Each row is a point. The ring and each string are closed loops that go straight from each point to the next, and from the last back to the first. Before rounding, they use only three directions, however many columns there are. Count how often each string passes through the ring. Passing back the other way cancels.

Ring (9 x 3)
[[ 47  26  -7]
 [ 33  62  -2]
 [ 11  79   2]
 [-30  72   5]
 [-44  50   3]
 [-43   8  -2]
 [-26 -16  -5]
 [ 12 -27  -8]
 [ 36 -13  -9]]
String (9 x 3)
[[ 10   7 -20]
 [ 27 -19 -41]
 [ 41 -56 -25]
 [ 21 -45  10]
 [ 11 -57  -3]
 [  2 -51 -35]
 [  2 -12 -43]
 [  1  13   0]
 [  4  -3  24]]
Times through: 0

Ring (9 x 4)
[[  9  50   3  14]
 [-13  58   2  11]
 [-43  37  -5  -1]
 [-54  14 -12  -6]
 [-52 -20 -25  -2]
 [-31 -42 -31   6]
 [ -6 -41 -26   8]
 [ 14 -19 -14   6]
 [ 21  13  -4   9]]
String (21 x 4)
[[  3  49  -8  35]
 [ -8  20 -15  25]
 [-11  16  -8   5]
 [ -4  29   4  -6]
 [  8  57  17 -10]
 [ 17  82  14  17]
 [  2  72  19  -9]
 [-12  51  13 -15]
 [-21  31   9 -24]
 [-29  53  16 -26]
 [-34  82   7   8]
 [-30  61  -9  30]
 [-23  41 -18  38]
 [-26  21  -7   1]
 [-35  21   5 -29]
 [-43  47  10 -25]
 [-30  28   4 -20]
 [-26  27   4 -17]
 [-25  61  18 -23]
 [ -7  84  12  12]
 [  4  74   1  32]]
Times through: 2
String (14 x 4)
[[-19  13  -9   1]
 [-28  46   8 -15]
 [-30  69  14 -12]
 [-31  80   0  23]
 [-40  66  -6  21]
 [-58  47  -2  -6]
 [-60  33 -18  15]
 [-32  17 -27  35]
 [-33   6 -15   4]
 [-48   1  -8 -20]
 [-75   5  -2 -41]
 [-65  29 -11  -4]
 [-41  42 -15  25]
 [-17  25 -19  32]]
Times through: 2

Ring (9 x 8)
[[  9  36  30 -40 -18  -1  25  16]
 [-17  43  44  -9 -16  -8 -22   2]
 [-30  34  43  15 -13  -7 -49  -6]
 [-29   5  25  29  -7   3 -49 -10]
 [-20 -26  -2  26  -4  10 -29 -17]
 [ -7 -53 -31  10  -3  14   7 -24]
 [  6 -53 -37 -10  -5  15  33 -19]
 [ 22 -26 -22 -40 -10  14  59   1]
 [ 22  17  11 -52 -17   6  52  19]]
String (26 x 8)
[[ 25   7   7 -46 -14  12  51  23]
 [ 43  32  23 -74 -19  14  75  47]
 [ 31  40  25 -73 -21   3  67  31]
 [  1  22  15 -35 -17  -6  25  -4]
 [ -9   3   8 -11 -12  -1   3 -11]
 [ 18  46  42 -45 -18   6  28  37]
 [ 21  72  57 -62 -24  -1  36  44]
 [  2  44  32 -44 -21 -10  24   5]
 [ 19  47  34 -59 -21  -2  45  25]
 [ 34  43  32 -70 -21   8  63  43]
 [ 36  26  19 -66 -18  12  67  38]
 [ 41  -2  -9 -72 -16  14  89  24]
 [  4 -32 -26 -22  -9   6  36 -20]
 [ -3 -23 -14 -10  -9   6  16 -16]
 [ 17  -8   1 -27 -10  16  34  15]
 [ 15 -56 -39 -15  -4  21  43  -9]
 [-12 -92 -66  19   2  14  14 -52]
 [ -8 -91 -62  21   3  20  12 -42]
 [  7 -45 -23   0  -3  22  18  -3]
 [ -2 -21  -6  -3  -7  11   7  -7]
 [-12 -37 -20   7  -5   7   0 -26]
 [-10 -84 -60  16   1  14  15 -47]
 [  8 -78 -57  -6  -1  20  41 -28]
 [ 28 -28 -18 -35  -8  22  56  15]
 [  5 -18  -9 -18  -9   9  26  -5]
 [  0 -26 -19 -16  -9   5  25 -19]]
Times through: 1
